Each row of a before or after table is a point. One or more steps were done to the points. Then noise was added and the rows were shuffled. The steps act on how far a point lies along the listed directions, d1 being the first. Write out the steps. A step turns or swaps two directions, mirrors them in a line or flattens them onto one, adds a multiple of one to another, or multiplies one. Angles are multiples of 10 degrees, from the lower direction toward the higher: turns from -170 to 170, lines from 10 to 170 but not 90. Use the fewest steps. Two steps may share a direction if one is a turn and the other turns, adds or multiplies; they go together, in the order done. Otherwise the lowest direction goes first.

Directions:
(1): [ 50  23 -39]
(2): [ 16 -63 -16]
(3): [43 -3 52]
Before (12 x 3)
[[  1 -52 -17]
 [ 52 -95  -6]
 [ 23 -28  94]
 [ 19  12  26]
 [-37  42 -32]
 [  0 -10   1]
 [ 17  -2  18]
 [-26  -6  16]
 [  3  74  60]
 [ 20 -15   7]
 [-24  15  31]
 [-39 -49  29]]
After (12 x 3)
[[  4  -6  -3]
 [-14  28  16]
 [-29  29   1]
 [  3   7  15]
 [-27  61  48]
 [ 20 -36 -24]
 [ 55 -77 -34]
 [ 18   3  31]
 [ -8  11   5]
 [  8  -3   5]
 [  2  -6  -1]
 [ 14 -14  -2]]
Steps: flatten d1 and d2 onto the line at 70 degrees; multiply d3 by 0.4

Directions:
(1): [-42  17  52 -36]
(2): [-57 -35  -8  39]
Before (8 x 4)
[[ 92  49  31 -45]
 [ -5  -2  18 -20]
 [-25 -10  -7  41]
 [-22  34   3 -34]
 [ 30 -74 -78  92]
 [ 17  48  56 -23]
 [-11 -12 -16   6]
 [ 25  16  -2   5]]
After (8 x 4)
[[-10 -23  -3  10]
 [ 24   6  -9  19]
 [ -8  30  32 -17]
 [ 87  56  53 -89]
 [-37   0 -31  17]
 [-11 -23 -14  73]
 [ 53 -36 -58  77]
 [ -1   5   5 -22]]
Steps: mirror d1 and d2 in the line at 40 degrees

Directions:
(1): [ 20  64 -15  28  26 -54]
(2): [-29 -14  16 -56  60 -31]
Before (8 x 6)
[[  4  21 -20  50 -37  12]
 [ 34  95 -28  62  -9 -38]
 [ 28  20  -9  41 -28  12]
 [ 11   7  -1  21 -18  17]
 [-15 -15  -9  -9  11  -1]
 [-17  -3   5 -41  14  15]
 [ 31  42 -37  65 -47   7]
 [ 17  21   6 -10  15 -21]]
After (8 x 6)
[[-24 -68  -1 -27 -31  60]
 [ -3  10 -15   8  10 -13]
 [  0 -39  -1  19 -83  87]
 [-11 -21  12 -15   4  18]
 [  5  44  -9  -9  16 -11]
 [ -8 -41  13 -19 -11  37]
 [-34 -44   6 -18 -14  33]
 [ 26  12   3  10 -23  11]]
Steps: turn d1 and d2 by -110 degrees

Directions:
(1): [ 68  27  -8 -47   3 -57 -23  27]
(2): [ 53 -23   0  16  56  40  48  37]
(3): [-11 -71 -51 -37 -18  20 -32  36]
(4): [ 40  29  -8  12  -4  67 -65 -25]
Before (10 x 8)
[[-12 -15  -5   4  -6  37  -4   3]
 [-16  23  -8  18  -4   5 -10   1]
 [ 38  20  14   1   0 -10  -6  22]
 [ 28 -13  -7  10  19  33 -28   5]
 [ 37 -11   6  10  11  -6  13  19]
 [ 95  35   2 -26  16 -30 -21  23]
 [ 26 -12  -5 -16   9  -1   4  17]
 [ 74  24 -26 -63   9 -38 -10  31]
 [-22  -8   3  19 -15  54 -16 -27]
 [ 45  16   8  -7  33  -2  -9  11]]
After (10 x 8)
[[ -5   4   7   0 -28 -32 -23  -8]
 [ 15  -4 -11 -10  -9   5 -58  -3]
 [-23  29  17   2 -11 -14 -35 -31]
 [ 26 -12 -11 -19   0  17 -15  26]
 [ 58  -3  -5  -8  18  34  -7  16]
 [-17  24  23  18 -30  -5 -16 -12]
 [  5  21  -6  21  15  11   5  14]
 [-86   2 -16 -12 -53   6 -26 -45]
 [-17  -9  -8 -18 -25  -7 -21  -4]
 [-57  31  18  23 -55  -4 -44 -64]]
Steps: turn d1 and d2 by -130 degrees; multiply d3 by 1.6

Directions:
(1): [-30   6 -13  24 -32  12  42  -2 -95]
(2): [ 42  -1  11  11 -49   4  56  73  28]
(3): [-32 -44  46  -5 -30 -46  47 -51  26]
(4): [-67  47 -49 -19  20 -25  39  22  33]
Before (12 x 9)
[[ 12  -5   7  -5  -1 -20  -3  -3  14]
 [ -4  -3  -7  -4 -16  -4  21  22   8]
 [  5 -32  20  11 -20 -12   0 -51 -35]
 [-14  -2  14  -1  -1   2  -8 -20  -5]
 [  9   3   3  13 -13   8  -5   7 -24]
 [-23  41 -48  -9   6  11  -8   9 -39]
 [ 17   9   8  -6 -14  16   9  36  33]
 [-30  14 -17 -21  29 -10 -13 -27  15]
 [ -2 -16  16  -5  14 -10 -21 -13   0]
 [-21  12 -22  -2  -2   1  30  26   6]
 [-24  -4   0  13 -20   4  -1 -26 -31]
 [  6  -9  14  -2 -12   4 -15  -9  -4]]
After (12 x 9)
[[ -6  -8   9  -3 -17 -29  21 -12  -8]
 [ 16 -18   7 -11  -9 -11   3  13  41]
 [ 58  48 -52  -7  36  57 -95  42 -26]
 [-32  -5  22   0 -11  -8  10 -33  -8]
 [-29  -6  11   0  -7 -22  -1 -33  23]
 [ 38 -16  14  -3   7  10 -19  20  34]
 [-35 -14  12   5  -2 -15  14 -19 -39]
 [  0  30 -21  -3  13   4 -14  27  18]
 [  0 -22  16   8  -6  11 -14 -50 -65]
 [-25   6  -2  -4 -12  -7  13  -7  -4]
 [-65 -30  18 -10 -21 -67  58 -68  22]
 [ 24  15  -1  -3  -9  28  -2  48  23]]
Steps: add 1 times d2 to d1; turn d1 and d4 by 160 degrees; multiply d3 by 3

Directions:
(1): [-40 -56  77  -1  37  17  18 -46  36 -10 -20]
(2): [  8 -69 -53  43  57   3 -21 -24 -42   4  34]
(3): [-56  18 -11  74  -2 -42  17  24  11 -69  -7]
(4): [-72 -21 -31  -9 -31 -29 -24   3  48  67  29]
Before (13 x 11)
[[-26 -38 -53  91  30 -39 -25 -25 -22 -28  29]
 [-12 -26  80 -43  18  36  15 -14  30   4 -31]
 [ 62  52 -29   6 -19  -2   3  14 -68 -58  -6]
 [ 22 -22 -11  40  89  13   2   1 -60 -85  -1]
 [ 45 -34  53 -31  56  33 -38 -43  -3 -11 -26]
 [ 54  42 -50  64   5  -1  17  29 -51 -76   9]
 [  0   1 -56  61  19 -15  26  11 -16 -42   9]
 [ 15 -33  73 -28  31  56   6 -42  31   6   3]
 [-90  20 -18  14 -50 -43  -2  21  21 -20   7]
 [-15 -34  38  39  60  12  34 -36   9 -93 -25]
 [-23 -74   5  39  58  -1   7 -35  -7 -48 -20]
 [ -6 -51  55 -15  36  23  27 -52   3  34 -17]
 [-59 -54  33 -40 -20  -3   3 -30  39  38  13]]
After (13 x 11)
[[ -3 -40  60  12  43  23  37 -47  -8 -12 -28]
 [-10 -17  85 -29  25  37  21  -6  25 -20 -44]
 [-34 -91  -8  -9  40   9 -17 -50  11  22  -6]
 [-31 -74  14 -54  23  28  -9 -65  50  56  16]
 [  1 -66 -33 -51  57  33 -47 -21 -15  70  36]
 [ 18 -24  82  -7  38  52  18 -38  20 -30  -4]
 [-47 -24  52  28   6 -17  37 -16   4 -74 -15]
 [-29 -54 -62  47  13 -29 -48 -34  -8  35  46]
 [ 49  22 -45 -63 -44   9 -31  -7 -41  55  21]
 [ 33  -2 -74 -37 -30  14 -36   0  -4  88  53]
 [-14 -27 -69   1   3  -1  -1  -7   9  55  33]
 [-90  15 -21   6 -54 -43  -3  16  27  -8   5]
 [ 48 -29  54 -25  58  31 -34 -42  -2 -18 -27]]
Steps: swap d3 and d4

Directions:
(1): [-40 -51 -22  -6 -49  -7  33  64   0  15 -76  17   7 -49]
(2): [-38 -54 -22  10  42  23  59 -19 -76 -23  32 -47 -21 -10]
Before (14 x 14)
[[-49 -55 -19 -13 -22   1  58  50 -20   3 -55  10  -8 -51]
 [ -9   2  -2   4  36  15  14 -21 -35 -17  20 -24  -9   3]
 [  9  19   9   5 -20 -13 -17  -5  21  10 -13  16   9   8]
 [  2   5  -5   3  -1   4  -6   0   3  14   8 -17 -12   9]
 [ 15  30  25  -9 -19  -2 -19   9  23   8  -5  31   0  18]
 [ -4 -19   4  13  18   4  17 -15 -36 -10  31 -32  -5   4]
 [-20  -9 -15   4  -4   9  22  13 -14 -14 -11 -18  -2 -12]
 [ 41  14  32   4   2 -13 -27 -18   9   3   0  13   1  14]
 [ -5  -6  -3  12  23   9  28 -18 -38  -6  23 -19  -7  22]
 [  7  15  -3 -13 -71 -23  -8  64  59  31 -69  50  17 -36]
 [-13  -7  -9  10  -5 -11   6   4 -22   4   5  -2  -7  -7]
 [ -3   7   1   0  -2   7   0 -14 -14  -7   9  -7   1   7]
 [-29 -27 -10  -5 -32  12  17  37   7  26 -46  22  -8 -28]
 [-37 -42 -24   1 -43  -4  28  38  11  -2 -57  -3   5 -38]]
After (14 x 14)
[[ -9   2  -4  -5 -21  -5  -4  31  14   4 -47  14   9 -23]
 [ -3   0  -2   7 -31 -10  10  33   8  18 -41  20  12  -1]
 [ 24  45  20   3  16  15 -31 -33  21  12  35  10 -14  32]
 [-14 -11   9   1  18  17  23 -12 -38 -11  25 -11 -16  14]
 [ 49  73  32 -14   6 -13 -48 -23  58   6  21  29   4  29]
 [  2  -7   7   4 -40 -15  -2  31  19  13 -31  11  15 -16]
 [ 38  54  18   6   1  -7 -43 -42  47 -13  32  -2   4  35]
 [ -7  -1  -1  -4 -19   2   1   4  -7   1 -16   2   6  -1]
 [ -6  -4  -9   1 -10   4   2   8  -1  17  -4 -15 -11   1]
 [  1 -41  12   8  13   0  23  -6 -43  -7  -3 -12 -11  -8]
 [ 10  33   0   3 -13  -2 -16   6  24  -6  -8   4   6   5]
 [-12  -7  -1  12  12   1  15 -24 -24  -7  15 -16  -4  10]
 [  5  13   0   5 -13 -20 -15   3   2  10   0  11  -1  -1]
 [ 34  44   9   8  56  13  -5 -65 -19 -19  96 -31 -20  35]]
Steps: turn d1 and d2 by -150 degrees

Directions:
(1): [-64 -33 -14 -15  16  12  23  38 -54 -27 -30  38  -3  26 -65  63 -57  35]
(2): [ 11 -24  57  28  51  76  27  -2  12  40  26   3   4 -74   7 -15 -69  17]
(3): [ 11 -18 -34  48  22  -9  83  62   1  22  -8  59 -44  29  20 -49  18 -43]
Before (11 x 18)
[[ 43  16   3   5 -32  -2 -23 -46  45   2  28 -35  13 -30  43 -26  63 -27]
 [ 83   5  21  19  -1  -3  -2 -16  48  47  32 -28 -13 -10  54 -75  47 -42]
 [ -5 -23  53  21  27  66   6 -32  23  23  19  -5 -12 -65   3   1 -68  10]
 [-24 -29  14  29  28  33  43  36 -11   1  -7  40  -6  13 -18  12 -50 -11]
 [ 14  21 -20   4  -9 -19   2  13  15   8  12 -16 -13  21  27 -37  68 -23]
 [ -2  -8 -19  14  -5 -17  32  38   3  -4 -30  23 -22  26 -11 -11  20 -17]
 [-18  -9  -9  -7 -16 -12  39  33 -21 -24 -13  34 -22  20 -26  27   4 -23]
 [-13   2  -8 -18 -21 -50 -33 -12  19  -7   0   0  12  12   1   1  38 -18]
 [-10 -39  -6  23  36  33  71  43 -34  22  -5  39 -22 -24  -1   0 -40   9]
 [ 44 -15  46  28  24  44  25 -20  53  61  27 -17   9 -76  37 -62 -13 -18]
 [  6   7  -1 -15  -2  -7  18  -8   6  -6  10   4   0  -3  21 -18  16 -23]]
After (11 x 18)
[[-33  -1 -46 -25 -51 -37 -19  -3 -20 -52 -16   0  18  38 -34  55  42   2]
 [  1 -26  24  42  41  50  47  32  10  14  13  33 -12 -11  14 -28 -38 -24]
 [ 31  -7  -8  30   5  -7  40  28  31  17 -17  15 -25   6  16 -43  27 -33]
 [-51 -33  26  -1  17  45   6 -11 -19 -13 -12  15 -18 -18 -49  53 -83  30]
 [ -8   2  -1 -16 -21 -53 -41 -17  19  -2   1  -4  19   0   9  -4  38 -19]
 [ 34   4  21  20  -5   8  37  11  16  14  19  14 -19 -26  26 -32  16 -46]
 [-13  11 -37  -1 -10 -27   7  35  -2  -5  -4   3 -15  46   9 -17  64 -21]
 [-71 -45 -30 -22  -1 -12  41  46 -43 -14 -45  43   2  32 -68  48 -45  23]
 [-24 -27 -53 -22 -22 -51  17  50 -45 -27 -33  33 -27  95 -45  24  21 -13]
 [ -2   4 -20 -25  -8 -20  22   7  -7 -21  -3  12  -5  11   4  -4   9 -21]
 [  5 -39   3  38  47  46  79  42 -21  35   4  35 -27 -36  17 -17 -39  -2]]
Steps: mirror d1 and d2 in the line at 60 degrees; multiply d3 by 1.3

Directions:
(1): [ 28  61 -19   6 -60  11 -30  -1  21 -48  30 -25 -27   5  19  95   0  31
  60 -32]
(2): [ 33 -53 -49  64 -49  76 -34  24   1  12 -27  54  -9  50  32 -26 -30  15
   1   5]
(3): [-18 -44 -52 -19   7 -62 -83   2  71  21  44   0 -34 -24  29 -39  17 -25
  31 -13]
(4): [-32  -2 -36  37  21 -24  44  22 -11 -38  40  23  42  80 -34  -2  18 -68
  59 -28]
Before (9 x 20)
[[ 16 -42 -36  55   0  55 -15  32  -4  -6   8  32  -2  59  21 -26  -9 -11
   25  -6]
 [ 16  35 -13 -12 -28   0 -41 -13  24 -15  31 -32 -29 -17  32  48 -11  26
   43 -18]
 [  2  27  -5  -8  -5 -24  27  -7   0  -9  26  -6   3  22  -9  39  20  -5
   20 -10]
 [ -9   9   6   4  17 -14  33   3 -15   3   2  19  31  43 -28 -19   4 -23
    9 -15]
 [ 14  -7  -5  23 -12  38   8  21 -13   6 -11  34   5  31  -2  -4  -5   7
   -7  -3]
 [-18  -1   6  28  23 -10  49  21 -29 -24  -6   2  22  41 -21   7   4 -27
   19  -9]
 [  1  28 -34  20 -23 -35 -23  16  41 -27  54  -9 -14  30  13  23  14 -34
   70 -24]
 [  3  10  -1 -10  -6 -19 -26  -4  18  -1   5 -24 -18 -31   4  13   7  13
   11 -11]
 [  8  43  15 -21 -32   6 -32 -13  14 -28   4 -39 -26 -32  17  62  -4  25
   31 -18]]
After (9 x 20)
[[-12   6 -33  24   7 -27  42   8  -8 -20  41  22  29  77 -22  20  26 -47
   47 -23]
 [ 26  -8  11   2 -21  42 -24  12   1  24 -21  23 -17 -14  18  -8 -12  37
  -32  10]
 [-11  29  26 -28  -2  -8 -13 -16   4 -14  -4 -34 -12 -35   3  30   0   6
   10  -6]
 [ 10  22  13 -18  -2  -3 -19 -18   6  -3  16 -31 -15 -24  21  22 -14  20
   12  -5]
 [ 41 -42  -9  27 -20  77 -49  18   4  22 -24  13 -33   4  49 -25 -22  43
  -18  12]
 [ -6  11   8 -12   5 -19  -7  -3   4  -3   2 -26  -6 -24  -8  10   7   5
    5  -8]
 [-13  -2 -33  36   7 -11  36  20 -13 -13  18  39  41  93 -32 -20   7 -48
   47 -29]
 [ -9   6 -47  58 -10 -12  16  30  13 -32  46  24  20  83  -8  -7   9 -62
   70 -19]
 [-24 -23 -37  66  18  -7  47  40 -20 -42  14  32  38  90 -23  -1   4 -60
   55 -24]]
Steps: multiply d1 by 0.4; turn d2 and d4 by -40 degrees; multiply d4 by 2.5; multiply d3 by 0.4
